Each row of a before or after table is a point. One or more steps were done to the points. Then noise was added and the rows were shuffled. The steps act on how far a point lies along the listed directions, d1 being the first. What was done? A step turns or swaps two directions, mirrors them in a line or flattens them onto one, adds a multiple of one to another, or multiplies one. Angles are multiples of 10 degrees, from the lower direction toward the higher: turns from -170 to 170, lines from 10 to 170 but not 90. Use the fewest steps. Two steps may share a direction if one is a turn and the other turns, adds or multiplies; they go together, in the order done. Otherwise the lowest direction goes first.
In the rows, zero is written as 128.

Directions:
(1): [191 154 120]
(2): [103 176  86]
(3): [138  87  74]
Before, 12 rows:
[[ 82  62 110]
 [ 87 104 163]
 [ 68  97 125]
 [ 80  99 146]
 [ 28 184  93]
 [139  92 108]
 [161 123 129]
 [ 96  80 133]
 [183 175  23]
 [105 209  87]
 [ 67 100 135]
 [ 90 137 136]]
After (12 x 3):
[[135 123 143]
 [130 117 120]
 [124 113  34]
 [141  89 119]
 [ 97 187  62]
 [120 147 125]
 [130 116 138]
 [142  97 136]
 [131 131 154]
 [147  80 119]
 [133 126 127]
 [ 91 188  56]]
Steps: multiply d1 by 0; turn d2 and d3 by 20 degrees

Directions:
(1): [112  92 171 181 169 111  83 175]
(2): [186 142  84 159  77 134  92 174]
(3): [199  90 126  85 169  89 153 147]
(4): [137 137 143 170 134 169 212 167]
(5): [110  57 104 164  83  86 159 104]
(6): [144 192 156 161 123  52 144 111]
Before (10 x 8):
[[ 73 173 167 135 151 169 124 119]
 [ 63 114 160 141 177 193 151 156]
 [ 34  60 166 130 170 209 122 122]
 [174  82 143 141 130 101 185 151]
 [108 145 133 136 167 128 111 162]
 [184 178 144 166 119 197 149 175]
 [104 124 125 206  91 212 104 211]
 [166 159 107 109 105  88 167  94]
 [180  81 124  95 154 159 144 177]
 [121 123 122 122 136 217 107 173]]
After, 10 rows:
[[182  74 124 101 146 153 146 173]
 [162 158 103 106 102  89 163  98]
 [111 147 137 140 165 129 119 163]
 [ 65 102 155 145 166 187 158 150]
 [ 34  53 168 135 166 203 119 120]
 [176 164 139 182 103 192 164 175]
 [ 82 170 165 147 146 169 141 126]
 [167  78 137 139 127  87 180 141]
 [101 112 118 214  80 202 110 205]
 [124 117 122 128 136 220 123 176]]
Steps: turn d4 and d5 by 20 degrees

Directions:
(1): [ 91  95 102 138  70 159  93 128 159 135 168  43]
(2): [139 103 177  98 159 222 154  98 154  95  93 108]
Before (9 x 12):
[[ 99 102  79 146  72 113 105 154 142 138 180  82]
 [138 142 103 149 120 107 112 131 120 147 138 155]
 [ 95  87  99 148  61 142  94 143 147 133 181  52]
 [136 125 155  91 174 152 157 121 113  97  97 149]
 [142 152 146 122 144 108 125 121 114 122 108 145]
 [127 137 114 136 132  83 124 129 114 138 140 157]
 [136 129 151 113 154 169 154 102 145 104 105 127]
 [144 149 119 125 152  97 126 142 116 144 113 151]
 [152 135 140 112 145 156 159 109 115 114 122 167]]
After:
[[151 115 196  65 208 208 184 102 121  73  63 156]
 [ 75 105  38 172  28  69  72 176 139 165 221  59]
 [168 130 166  97 171 188 177  93 118 101  99 178]
 [147 162 110 133 153  59 123 153  99 156 115 173]
 [125 156  89 153 124  31 110 147  96 154 157 177]
 [136 156  79 166 108  56 101 146 108 162 153 173]
 [147 160 150 121 152  97 130 121 107 122 102 163]
 [149 110 186  90 185 237 179  80 163  77  75 118]
 [ 73  73  72 161  18 137  63 151 159 148 211   8]]
Steps: multiply d1 by 1.6; multiply d2 by 2.5
